Each row is a point. To make a cloud, some directions were put in groups of two or more. Within a group, all points are equally far from the middle, so they leave a hole (a ring in 2 directions, a hollow ball in 3). The other directions are filled evenly. Then the cloud was stretched, turned, moved and blurred a little. How many holes are there, and how many directions does each take, smallest first?
In the rows, 128 means zero.

Cloud (20 x 3):
[[181 127 111]
 [ 88 134 138]
 [187 105 145]
 [113 163 178]
 [111  91  99]
 [178 149 101]
 [ 76  95 159]
 [191 124 157]
 [191 118 150]
 [187 108 157]
 [157 158  91]
 [ 85 118 163]
 [120 150  99]
 [176  77 136]
 [110 163 110]
 [169 102 184]
 [ 92 121 119]
 [165  74 117]
 [155  99 192]
 [ 93 145 131]]
Holes: 1 (2)

Cloud (32 x 4):
[[121  90 155 129]
 [145 189 160 111]
 [177 114 162 114]
 [176 167 112 159]
 [ 97 148 118  46]
 [117 188  90  85]
 [202 158 143 146]
 [101 117 163 104]
 [136 179 126  60]
 [108 131 122 139]
 [178  89 103  89]
 [ 95 100 148  80]
 [113 101 153  99]
 [169 138 164 122]
 [ 96 145 126 109]
 [126  72 115 156]
 [115 198 125 124]
 [100 104  78  93]
 [ 94 147 163 142]
 [136  90 153 162]
 [149 123 141 164]
 [138 179 112 119]
 [158  61 106  93]
 [123  67 110  94]
 [108 161 100  51]
 [151 186 130  86]
 [102  89 125 159]
 [160 146  95  94]
 [221 140 119  69]
 [154 158 146 134]
 [119 133 201 125]
 [129 101 197 153]]
Holes: 0

Cloud:
[[185 107  90  67 122 147]
 [139  64  73 145 130 108]
 [144  83 139 101 131  74]
 [135 103  78  81 164  98]
 [131  90  53  98  89 149]
 [117 117  85 125 110  78]
 [ 93 110 115 157  80 119]
 [185  91  60 128 102 165]
 [132  87  80 113 168 164]
 [120  94 142  79  57 130]
 [153  63  85 130  89 115]
 [118 120  75 138 124  83]
 [158 148 106 158 126  79]
 [153 136  73 100  69 113]
 [139 110 145 142  84  82]
 [189  96  76 141 141 104]
 [201 158 133 119  97 125]
 [215  74  99 126 130 143]
 [115  84  60 118  85 138]
 [151  87  98 147 142  80]
 [132 122  52  89 138 110]
 [107 139 155 137  64 107]
 [118 103  54 110  87 163]
 [116 159 100  97 132 161]
 [126 122 139  89  84 178]
 [139 135  98 174  94 172]
 [ 99  88 133  69  81 126]
 [156  81 135 116 127 184]
 [127  81 143  80  79 163]
 [154 135  84  97 115 181]
 [117  88  82 110  92  97]
 [172  97  65 139 161 108]
 [131  52 111 101 139 103]
 [133 154 115 120  70  84]
 [144 142 146 154 100  77]
 [104  96 137 162 129 152]
 [143 118 165 134  71 164]
 [109 115 121 183  95 136]
 [170  60 110  67 114 145]
 [190 126 117  79  94 163]
 [207  98 104 109 143 108]
 [155 149  63 122 114 167]
 [132 191 118 143 131 111]
 [ 77 136  85 107  96 106]
 [136  91 173 116 132  83]
 [ 78 107 153 113 113 120]
 [101  68 151 113 133 119]
 [121  78 130  79 106  89]
 [120 105 150 122 108 175]
 [158 135 104 142  52 165]
 [182  72  67 122 109 123]
 [183 104  95 157 179 118]
 [158 157 152  88  57 119]]
Holes: 1 (6)
